Every row gives one point. Two turns around zero, p and q, are shown by what they do to some points. Where does a point land after both, in the order given? Backwards means that the second turn is done in reverse. Each puzzle has new turns, and all numbers are rounded.

Turn p:
[-1.2 -1.3] => [-1.6  0.7]
[-4.4  2.2] => [0.7 4.9]
[3.8 2.4] => [ 3.5 -2.8]
[ 1.8 -3.3] => [-2.6 -2.8]
Turn q:
[0.6 2.5] => [-2.1  1.4]
[-0.5 -0.7] => [ 0.5 -0.7]
[-2.7  0.5] => [-1.4 -2.4]
[ 6.6 -1.5] => [3.7 5.7]
[-3.9 -0.9] => [-0.5 -4.0]
Where do these land?
p, then q: [-3.2  0.8] => [-3.2  0.9]
q, then p: [-1.0  3.3] => [-0.9  3.3]
q, then p: [ 5.4 -3.6] => [ 5.3 -3.7]
q, then p: [-2.0  1.6] => [-2.0  1.6]
p, then q: [ 0.8 -2.1] => [ 0.7 -2.1]

Turn p:
[-0.6 -2.0 -3.1 -2.3] => [ 1.3 -3.2 -2.3 -1.4]
[1.9 0.9 3.5 2.6] => [-0.6  2.5  3.8  1.6]
[-4.2  2.6 -1.8 -1.9] => [-2.0  1.1 -4.9 -1.3]
[ 6.8 -0.6 -2.8  1.0] => [ 7.0 -0.1  2.5  0.4]
[-1.6  3.4  3.5 -1.0] => [-3.3  3.6  0.4 -1.7]
[-1.9 -6.6  1.1  0.3] => [-2.5 -6.1  1.7  1.4]
[-0.3  2.3 -0.3  1.3] => [ 0.1  2.3 -0.9  1.0]
Turn q:
[ 0.8  4.1 -2.2  3.1] => [ 3.4  3.9 -1.5  1.8]
[-3.5 -5.0 -0.7  1.1] => [-4.4 -2.5  0.3  3.7]
[-2.0  2.7  3.7 -0.2] => [-0.2  2.6  4.1 -1.4]
[ 1.8 -5.3 -0.6  0.3] => [-0.6 -5.3 -1.2  1.5]
[ 1.1 -4.6 -1.4 -0.9] => [-1.5 -4.3 -2.0  0.7]
[ 1.1  2.9  3.7 -2.2] => [ 1.5  1.1  2.9 -4.1]
[ 0.8  5.1 -2.5 -1.1] => [ 1.9  4.4 -2.6 -2.1]
Where do these land?
q, then p backwards: [ 0.6 -3.4  3.5  1.1] => [ 1.3 -4.6  1.3  0.6]
p, then q backwards: [-5.2 -1.3 -1.7 -2.8] => [ 0.4 -3.4 -3.6 -3.8]
p, then q: [-2.7  0.9  3.0  0.3] => [-2.6  2.9  1.4  0.8]
q, then p backwards: [ 3.1  2.2 -1.2  4.9] => [ 3.3  1.1 -4.2  3.2]
q, then p: [ 2.6  4.0  1.1 -1.2] => [ 2.3  1.7  1.1 -4.0]
p, then q backwards: [ 1.6 -2.4 -4.8 -2.2] => [ 5.9 -1.2 -0.5 -0.1]

Turn p:
[ 0.9 -1.9 -1.0  0.5  2.2  4.5  3.8 -1.9] => [ 0.3 -3.9 -0.1  2.3  4.0  1.8  2.2 -2.0]
[-2.5  4.7 -3.7 -3.3  3.3 -4.2 -2.5  1.7] => [-4.2  5.1 -4.6  1.4 -1.5 -1.8 -4.1 -1.2]
[ 0.3  0.5 -0.2  0.8 -3.7 -2.8  0.4 -3.7] => [ 1.6  0.9  3.5 -0.1 -2.9 -1.7  0.2 -3.0]
[-5.4  1.5  2.2 -0.3  1.6 -1.5 -1.9  1.2] => [-4.6  0.2  0.3 -1.3 -1.9  1.0 -3.8  1.9]
[ 2.4 -0.5  3.2  1.6 -2.9  1.8  4.2  2.0] => [ 0.5 -1.2  3.1  0.1  0.9 -0.3  5.7  2.8]
[ 3.6 -5.7  1.1  5.2  0.2  1.8  3.4  0.9] => [ 4.6 -6.2  1.1  2.1  1.5 -1.1  3.2  3.1]
[ 5.3 -0.7  1.8  3.8  0.0  4.0  0.3 -1.8] => [ 5.2 -0.9  3.1  1.7  4.2  1.5  1.6  1.4]
[-2.6  1.1 -3.5 -1.9 -1.5  0.3 -3.5  1.4] => [-0.5  2.6 -3.5 -1.1 -3.1  2.8 -1.2 -1.3]
[-2.1  0.9  0.0 -6.4  0.7 -3.9 -4.2  0.3] => [-2.9  3.6 -3.1 -5.1 -1.3 -2.1 -3.6 -1.8]
Turn q:
[ 0.0 -5.3 -2.6  4.3  0.9  2.0 -1.7  1.6] => [ 0.7 -2.0 -1.7  4.5  2.6  2.7 -3.1 -3.5]
[-2.9  1.4  5.4 -2.2 -2.3 -1.8  1.6 -5.5] => [-4.6  3.0  3.1 -1.4 -3.3 -5.1  2.6 -1.0]
[-4.2  1.5  0.8 -1.4 -1.3  3.2  2.8  0.8] => [-3.8  2.8 -0.8 -2.3 -1.2  3.2  1.6 -0.7]
[ 3.6 -1.3 -7.7 -0.9  1.4 -1.6 -6.9  0.7] => [ 6.3 -7.9 -3.4  0.4 -1.6  0.0 -3.4  0.1]
[ 1.9  3.1  3.9 -3.1  3.5 -1.7 -3.6 -0.1] => [ 1.4 -0.7  4.1 -4.7  0.2 -3.2 -2.9  2.7]
[-3.8  2.7 -2.6  0.8  1.1 -2.6  1.3 -1.1] => [-1.4  1.2 -5.2 -1.9 -0.2 -2.4  0.4  0.4]
[-0.2  1.2  0.5  4.6 -4.5  1.3 -1.3 -1.1] => [-0.7  2.8 -0.6  4.7 -3.6  0.4 -1.9  0.7]
[ 0.0  0.4  4.7 -4.4  0.6 -2.4  2.4  3.3] => [-3.0 -0.6  3.9 -3.2  2.9 -0.3  2.8  3.7]
[ 1.6 -2.9 -3.4  1.7  1.7  2.5  3.1 -0.1] => [ 2.9  0.5 -1.8  1.7  2.6  2.6  1.8 -3.5]
[ 4.1 -0.8  1.0  0.6 -1.1  1.1  2.3  1.5] => [2.3 1.0 2.5 2.3 1.4 1.9 2.1 1.2]
Where do these land?
q, then p backwards: [ 2.4 -3.7  3.8 -3.5  4.3 -2.8 -5.0 -3.7] => [ 1.0 -4.1  4.6  0.4  0.8 -4.3  2.1 -6.9]
p, then q: [ 1.9 -4.0 -2.4 -3.0  0.4  0.2  0.4 -3.6] => [ 3.2 -2.1  0.5 -0.1 -0.3 -3.6  2.3 -3.7]
q, then p: [ 0.1  1.7 -4.0 -3.6 -3.6  3.6  0.0  1.0] => [ 1.5 -0.9 -0.3 -1.4  0.0  3.4  6.2 -1.9]
p, then q: [ 3.7 -0.9  1.8 -2.5  3.2 -2.0  2.8  1.3] => [ 0.0 -1.8 -2.6 -1.9  4.5 -3.4  0.8  1.1]
q, then p: [-0.8 -3.8 -4.0 -1.7  0.6  0.8 -1.4  1.5] => [ 2.7 -4.4 -1.5 -0.6  1.2  1.4 -0.2 -2.6]
p, then q: [-3.1 -0.5  1.5  6.1  0.6 -2.0  4.5  2.2] => [-5.3  0.0  0.1  6.0  3.2  1.6 -1.2  1.2]
p, then q: [-4.8  5.0  1.5 -2.4 -1.4  2.2  0.9  0.5] => [-4.8  3.8 -0.9 -3.3 -2.6  2.2 -0.9 -1.4]
p, then q: [ 3.2  4.8  1.2 -0.7  4.5 -3.4 -0.1 -1.1] => [ 0.2  1.1 -2.3 -2.2  1.4 -4.7 -4.6  3.4]
q, then p: [-0.6  1.6  0.2  5.8 -4.0 -1.0 -2.3 -1.9] => [ 2.6  2.8  1.4  2.8 -5.5  1.4 -1.2  2.3]
q, then p: [-0.9  2.9  1.4  2.2 -0.3  4.9 -0.3  0.8] => [-0.2  4.3  1.1 -0.4  0.8  4.4 -0.1  0.2]
q, then p: [-1.2 -3.1 -1.1  3.2 -4.4 -0.4  0.6  3.0] => [ 0.8 -3.4  0.1  4.0 -2.0  3.9 -0.5  2.0]

Turn p:
[ 0.8 -5.7 -2.5  1.1 -2.8 -1.6  7.4 -0.8 -3.4  0.1 -2.7  0.8] => [ 2.3 -2.8  1.7  0.1  5.0  4.2  0.6  2.6 -7.5  2.2  0.5  0.0]
[ 3.4  1.5  0.5 -2.5 -0.2 -2.1 -1.8 -0.2 -3.5  1.1  7.4 -2.1] => [-3.4  1.3  3.3  0.0 -1.7 -4.3  1.2 -3.1 -1.2 -0.3  6.3  1.4]
[-8.4  1.7  0.1 -0.7 -2.2 -0.3  1.7  1.0 -1.6  1.8 -1.5  0.4] => [-5.1  0.6  1.0 -1.1 -0.6  1.2  1.1  5.1 -0.6  2.5 -4.9 -1.7]
[-6.5  2.0 -5.9  0.5 -3.0 -1.4 -2.9 -2.6  0.2 -0.2 -2.9  1.9] => [-4.7 -1.8 -4.0  0.8 -2.3  5.1  4.6  1.5  1.2  2.1 -2.7 -3.0]
[ 2.9 -2.3 -0.1 -0.8  2.6  2.7  4.1 -3.1  3.4  0.3  2.2 -1.9] => [ 1.4 -0.8  2.7 -0.9  5.2  1.2 -2.8 -2.3  1.1 -4.1  2.0 -1.0]
[ 3.4  1.7  0.5  0.0  1.4 -1.8 -3.2  1.4  8.2 -2.1  5.3 -1.2] => [ 1.4 -0.6 -1.0 -3.9  0.6 -3.1  2.0 -3.6  7.7 -2.8  3.2  3.1]
[ 1.8  0.5  3.0 -0.6 -3.2  2.7 -0.4  0.8 -1.0 -0.2 -1.6  3.1] => [ 3.5  2.5  1.1 -1.6 -3.8  0.7 -0.2 -0.2 -2.2 -0.3 -1.6 -0.4]
[-6.7 -4.5  3.6 -0.8 -0.5 -1.5 -3.4  0.8  1.3  0.3 -2.5 -1.1] => [-2.0 -3.4 -0.6 -1.7 -3.3  1.6 -4.4  5.5  2.7  2.7 -1.8  1.6]
[  1.9  -4.1 -10.6   1.8  -2.8   2.8  -0.5   1.3  -0.2  -3.0  -1.7  -2.1] => [ 1.4  1.9 -5.1  3.4  3.4  8.1  3.9  1.9 -0.8 -0.7  5.3  1.3]
[ 3.6  0.2  3.1 -2.4  1.3 -1.2  3.7  0.8 -0.3  3.2 -1.5  2.7] => [ 2.1  0.5  0.6 -3.4  1.7 -2.9 -2.8 -2.7 -4.3  0.7 -1.7 -0.7]
[ 2.2  2.3  1.3 -0.5 -0.8  0.7  2.4  1.1 -2.6 -3.7 -2.6  0.8] => [ 4.0  1.2 -0.2  1.1 -0.5 -2.4  1.8  1.9 -3.0 -1.1 -0.6 -2.3]
[-0.5  1.7  1.6 -1.7  1.8 -1.4 -0.9 -1.5 -2.2 -1.3 -1.3  3.6] => [-0.5 -2.1 -1.4  0.3 -3.1 -2.4 -0.1 -0.7 -2.5 -1.3 -2.2 -1.7]
[ 3.6  2.3 -0.8 -0.5  8.1  1.5 -3.4  1.2  1.5  1.1  1.8 -1.8] => [-1.2  2.2 -3.6  2.9  1.6 -4.5 -3.5 -4.6  3.3 -3.2  1.5  1.4]
[ 3.5  2.1  3.7  0.4 -1.1 -0.9  0.4 -1.1  0.1  0.9 -1.4 -2.0] => [ 3.4  0.6  2.1 -0.2 -0.4 -2.6 -1.0 -1.7  0.7  2.5  0.7 -2.4]
[-5.1  0.6  2.5  6.8  1.3  1.7 -3.2  1.0  0.0  1.6  3.1 -1.1] => [-2.8  0.6  3.5  4.2 -1.8  0.2 -0.3  0.7  5.2  1.2 -4.0  4.7]
Turn q:
[ 1.5  1.4  2.3 -0.2  3.1  4.3  3.0  0.3 -2.6 -2.9 -4.0 -3.0] => [-1.4 -1.3  2.1  3.5 -1.9  1.0  0.8  0.2  4.3 -4.8 -1.6 -4.1]
[-0.5  2.2  0.0 -3.5 -1.2  4.4  0.6 -2.4  3.1  0.5  3.4 -7.4] => [ 1.4 -1.1 -5.4  4.1 -4.9  1.5 -3.3 -3.1  3.2  2.9  0.7 -2.4]
[ 1.1 -1.5  2.2  6.1 -7.0 -3.9  0.0  0.2  2.8 -0.2 -0.1  0.1] => [ 2.8 -5.0  2.7 -1.3  0.2  4.3  1.8  2.6 -4.3  4.5 -0.6  2.7]
[-2.6  4.7 -2.5  1.7 -0.4  2.2  0.6 -1.9  3.8  0.5  1.2  3.5] => [ 1.8  4.3 -1.2  0.7 -1.0  0.0 -0.6  4.0  3.1  3.1 -1.2  3.7]
[ 3.3 -0.4 -1.8 -1.3  1.8 -0.7 -0.3 -2.5  1.8 -0.5 -0.3 -1.2] => [-1.2  1.0  0.2  0.5 -1.3 -0.6 -2.4 -2.0 -1.2  0.7 -3.7 -1.0]
[-2.1 -6.4  1.0  1.9  3.1 -0.2 -3.2  1.8 -0.8 -1.6 -2.9  5.6] => [-1.6  1.2  3.1 -5.0  5.8  2.4 -0.5 -0.6 -0.3 -5.2  0.3  3.1]
[-0.2  2.3  2.3 -4.6  2.9 -5.4  2.7 -0.2 -2.1 -2.1 -2.2 -1.4] => [-3.3 -1.5  4.3 -1.2 -4.1 -5.5 -0.2 -1.2  0.8 -0.8  1.7 -2.3]
[ 2.8  0.4 -2.4 -4.1 -3.8 -4.3 -3.7  2.7  2.2 -1.4 -1.8 -2.7] => [-0.1 -1.5 -1.0 -3.6 -2.9 -0.5 -4.4  1.8 -5.8  1.4  0.7 -4.2]
[ 1.2  3.1  3.0 -1.6 -4.0 -3.4 -4.0 -0.4 -3.4  1.5  3.4 -0.7] => [ 1.5 -0.2  0.3 -1.5  1.0 -1.5  2.3 -1.1 -2.1  5.9  4.1 -4.6]
[-0.7 -7.1 -1.1  5.5 -1.4  4.6  3.0  0.3 -1.0 -3.1  4.4  2.5] => [ 5.7  0.7  0.5  3.2  2.7  5.0  2.4 -3.0 -1.7 -4.7 -0.3  5.9]
[-0.9  2.9  1.5  1.2  3.9  3.2  1.4  2.6 -0.3  4.2  1.7  2.4] => [ 0.8  0.2 -2.2  1.9  4.3 -3.7  1.4  1.8  5.0 -0.4 -0.4  1.0]
[ 0.5 -4.7 -2.6 -4.4  0.1  0.9  1.4 -1.2 -1.3  2.3 -2.8  1.0] => [-2.7  0.9 -3.6 -3.2 -1.6 -0.5  1.7 -2.7 -1.6 -4.1 -2.2  0.3]
[-3.4  3.2 -1.9  3.1  2.8 -1.7 -1.6  0.6 -2.2  2.8  0.1  1.1] => [-3.7  2.3  0.2  1.9  3.4 -2.0  0.9  3.1  0.6  1.8  2.6  1.8]
Where do these land?
p, then q backwards: [-4.7  4.2 -1.6  4.5  2.6  0.8  5.0 -1.1 -0.7  4.0 -1.9  4.6] => [ 8.1 -2.2 -1.3  4.0  3.4  0.8  0.1 -4.3 -0.1  3.4 -2.6  0.7]
q, then p: [-1.5 -3.7  1.4  2.4 -3.1 -3.7  4.6  4.3  3.2 -5.4  3.2  2.6] => [ 5.4 -1.5  1.7 -2.0 -5.3 -1.4 -0.9 -2.8 -6.1 -2.6  2.2  4.1]
q, then p: [-0.2  2.2  0.0 -1.5 -2.4 -2.7 -1.7  1.9 -0.6  3.7 -0.8  5.1] => [-3.2  1.3 -2.2 -3.4  2.8 -4.1 -0.5  0.6 -3.4  0.8  1.3 -0.2]
q, then p backwards: [-1.9  2.3 -4.1 -4.2  0.8 -2.7 -1.7 -0.8 -2.3  3.2 -1.9 -1.2] => [-1.6  3.0 -1.8 -5.7  0.9 -1.7 -2.4  2.4 -3.0  1.8  0.7 -1.0]
q, then p: [ 2.3  1.0 -3.7 -3.8 -0.1  3.8 -3.0 -4.3 -2.9  1.1  3.4  0.1] => [-2.1  2.0  0.0  3.7  2.5 -0.3  3.7 -2.9  2.0  1.8  0.5 -6.3]
p, then q: [ 3.1 -4.2  5.4 -2.4  2.1  1.1  3.5  0.3 -1.3  1.6 -0.1  1.0] => [-0.6  1.7  3.0 -3.2  3.7 -0.2  0.1 -3.0 -1.4  0.7  1.8 -5.9]
p, then q backwards: [ 2.8  0.8 -3.8 -1.4  0.7  1.6  0.4  2.9  1.0 -3.4 -2.0 -4.3] => [-2.3  2.4 -1.6 -0.3 -0.6  4.4 -2.2  3.8 -2.9  1.4  2.7  1.5]
q, then p: [-0.8  3.4  2.2  1.8  1.1  4.8 -3.8 -2.9 -0.1  0.7 -0.2 -3.8] => [-1.1  3.1  0.7  1.2  3.0  2.8 -1.7 -1.4  6.7  0.1 -1.6  0.2]
q, then p: [ 0.7  2.5 -1.7  3.0 -2.8 -0.6  1.2 -1.7 -2.5  2.3 -0.8 -2.6] => [-0.7  2.3  2.5  1.7  3.3  1.7  0.7  1.6 -1.7  2.7 -2.4  1.7]
q, then p: [ 1.9 -5.3 -2.6 -3.9  0.8 -1.1  3.7  0.9  3.5  0.7 -4.4  1.1] => [ 1.3 -3.0 -4.6 -1.1 -4.1  2.5  1.5  4.7 -3.6 -0.4  1.1 -3.0]
q, then p backwards: [-0.7 -4.3  2.0  4.2  0.3  4.0 -2.3 -1.3 -2.5 -2.1  2.3  1.1] => [ 3.1 -1.8 -4.3  3.8 -1.0  3.7  2.6 -1.9  2.5  0.9  1.5 -0.2]
p, then q backwards: [ 3.1 -2.9 -1.6 -3.3 -0.7 -4.4 -1.1  0.2 -2.7 -5.1 -2.3  1.8] => [-1.0 -1.1 -1.3 -2.0 -6.3 -1.8  1.6  5.1 -1.0  1.9  1.9 -2.5]
p, then q: [-3.5  3.0  0.6 -0.3 -4.6 -2.1  0.3  0.2  1.6 -2.4  1.2  0.8] => [ 1.3 -4.7 -1.8 -1.3 -4.2 -2.0  0.7  0.7  0.9 -2.2  0.1  1.0]
q, then p backwards: [ 2.0  3.3  4.0  3.0  2.9 -2.3 -2.9 -2.6  1.6  3.8  0.1 -1.4] => [-3.2  1.5  0.5  3.1  0.5 -4.3  1.7 -1.6  0.8  4.8 -1.3 -3.9]
p, then q: [-2.6 -2.3  3.5  1.7  2.5  3.6 -2.1  4.0  5.1 -2.7  4.3 -4.7] => [ 5.6 -0.1  2.9 -5.2  2.1 -1.1 -6.9  3.5  1.8  1.1 -1.1  2.0]
